Each row is a point. To make a cloud, some directions were put in groups of two or more. Within a group, all points are equally far from the middle, so they leave a hole (a ring in 2 directions, a hollow ball in 3). The other directions are filled evenly. Then the cloud was stretched, turned, moved and blurred a little. How many holes are there, and how many directions does each take, smallest first?

Cloud (20 x 3):
-14,-59,-1
36,34,21
-23,95,34
40,13,21
-42,-10,86
-62,6,-40
15,59,-12
31,-37,7
-1,-17,67
-80,15,28
38,32,3
24,33,-69
-47,21,-61
-77,19,11
22,58,7
39,27,15
-39,35,-55
23,44,-42
-35,-39,29
11,-63,-11
Holes: 1 (2)

Cloud, 32 rows:
70,58,19,-8
-12,6,85,-16
58,-53,-10,17
70,24,15,39
-16,76,-20,-37
52,-39,-25,-59
68,-29,12,33
54,-29,64,8
52,44,0,52
6,-51,1,-72
44,-4,85,-41
55,-47,31,21
-34,25,49,29
-23,0,71,11
9,-73,3,-17
44,-52,-20,-54
22,-57,47,14
62,6,44,-76
56,-50,-35,-8
59,-50,-20,15
24,-30,18,-90
17,-17,88,-13
33,50,-8,61
-37,7,12,-75
57,39,2,50
27,24,-41,68
5,-43,7,-80
-27,-53,18,13
59,-18,70,-1
9,-51,54,14
63,-6,-11,-75
55,-56,-1,16
Holes: 2 (2, 2)

Cloud (46 x 6):
-46,-2,-4,9,-57,-47
47,4,-23,41,-70,43
-12,63,-37,-33,-24,-19
-22,56,-32,-39,-43,-18
-21,-47,-60,-56,24,-7
11,-61,-45,-70,-18,3
18,37,-30,-13,13,95
-17,-59,25,2,-42,-42
55,19,11,31,28,-33
37,46,-34,-7,-73,32
-10,43,31,31,38,-32
2,43,4,-64,62,3
-72,-6,-45,-38,45,13
-37,59,6,33,-33,59
38,-45,-35,35,-66,-7
-39,-55,-2,54,-45,43
7,14,86,-34,-32,28
28,-14,-16,67,-29,64
-23,-73,36,35,-30,39
-12,-62,-2,-65,24,-24
-24,20,40,-53,70,-9
12,-82,31,-18,-3,64
-31,48,-4,-8,-85,19
6,-40,-66,41,0,-28
78,-56,9,-30,2,-10
-15,-66,19,-28,38,-38
6,-16,-84,17,45,51
-32,-36,23,8,-56,-44
65,14,38,-66,-22,24
12,34,17,-87,1,-11
35,-8,-2,69,54,23
-47,-18,-5,-71,-58,40
70,-60,-5,-49,6,-3
-21,37,48,34,53,-8
-9,52,-7,-52,-63,48
26,6,-5,74,3,60
46,-36,-26,-42,-21,86
19,32,-20,69,39,26
-31,-45,-46,20,-71,53
-47,30,-17,-29,-83,7
-62,32,40,51,-1,33
-2,11,73,-65,-32,28
-18,54,-25,-63,25,-8
-7,23,38,-85,-39,32
56,-5,-40,41,-12,-28
-32,-75,39,18,41,44
Holes: 3 (2, 2, 2)

Cloud:
-18,-45,-10,5,66,-33,38,-68
-52,-59,21,-24,11,11,32,43
18,-22,47,-43,23,-61,38,6
38,5,-45,27,38,-30,-72,0
17,-10,13,-6,69,2,-41,74
29,-12,-30,13,46,-61,-16,73
-35,-50,-15,29,-16,14,51,14
6,7,-21,22,8,-36,78,-48
-16,-32,-7,8,88,49,-29,12
41,-20,-7,3,-46,-49,-18,-28
19,19,-73,-7,-24,15,-34,-2
18,-6,-45,-57,-21,-27,-4,45
-44,-6,-40,-27,-7,-37,28,-47
11,-38,-13,24,12,-64,17,70
-21,-80,-6,-19,47,-2,-24,43
17,32,13,-5,62,26,51,4
-1,29,-40,60,31,-35,19,-13
20,-49,-39,7,24,-14,-77,29
17,12,13,31,-3,-3,-28,78
17,-1,-4,6,33,-56,-69,3
3,-55,-36,37,63,-60,-18,16
4,26,-26,-37,53,-34,-8,-53
-11,-23,-26,18,86,46,-32,47
7,-14,-32,17,26,-81,50,19
-42,36,-58,-4,8,-13,21,-11
-19,18,-24,43,9,57,-17,-22
51,20,-16,37,51,-39,33,-17
-41,-2,32,-48,-21,-36,2,4
-33,-71,-14,-4,25,-62,5,17
6,7,6,-25,29,-29,81,-48
-32,-1,10,-60,55,20,-9,-18
-1,-39,57,7,-24,-18,56,19
64,-41,6,-44,-9,-25,14,-9
7,-47,-10,58,-3,19,-11,59
61,5,-6,11,-47,-23,5,26
50,-13,-63,-27,-9,-8,-33,34
-51,-61,-35,9,23,-14,-14,-61
-20,13,20,-10,91,1,-6,53
27,-47,-31,-10,-24,15,52,-14
-7,-32,-54,28,-19,29,-29,-41
72,11,-63,13,16,-18,-6,35
25,-43,-47,48,2,15,-1,-58
-7,-70,-25,9,58,-63,-2,-22
-7,-57,47,21,-11,-32,-17,11
52,-10,10,50,29,-8,-36,-7
29,-12,8,72,44,1,42,-11
-13,-50,-21,2,32,9,84,19
-48,-24,-12,45,80,-18,-42,-24
62,-28,-47,53,10,-19,25,-6
-20,1,-28,-25,43,-38,-77,-15
-4,49,-41,-28,11,-49,18,-26
-47,-22,21,32,34,58,1,56
-1,2,15,-6,13,40,57,-51
10,-14,-32,-66,-19,-21,20,41
19,14,-27,-53,30,-55,-38,21
-29,-39,-11,35,95,41,-8,9
2,37,-53,-31,1,-26,-45,-29
54,-13,22,-38,-3,-13,33,66
-13,47,-30,38,-5,-7,25,39
25,-25,27,19,21,61,31,9
-4,-18,50,-34,-35,7,42,-6
-5,-3,-34,62,43,6,-47,-49
26,-45,6,-11,20,-53,-37,-62
-40,2,30,-45,31,-13,-45,-20
25,-39,-68,11,18,-62,7,-34
33,-38,-20,21,29,32,63,-27
-35,-38,-3,-22,-17,-2,66,-34
25,-44,-44,-29,-18,21,-10,31
-54,0,6,-25,84,-25,29,-6
30,-32,-62,14,79,-7,15,-5
55,-24,-22,35,19,-21,78,1
-14,-85,-4,-9,17,3,5,-54
-16,-11,10,60,-16,-21,44,-15
9,48,16,-30,-2,-14,-29,-4
15,-49,5,59,31,-10,-36,-49
3,-49,-31,14,88,-46,21,21
-30,3,0,30,73,-14,67,-19
-45,-16,-27,-13,23,-60,26,49
-27,-39,40,10,-8,19,34,-57
27,-43,-49,22,70,25,24,22
-2,-70,31,36,29,13,13,-50
40,-11,16,-7,54,-56,65,16
-28,-33,31,53,50,-15,63,31
-27,-37,4,25,-20,-23,-60,-8
Holes: 1 (8)
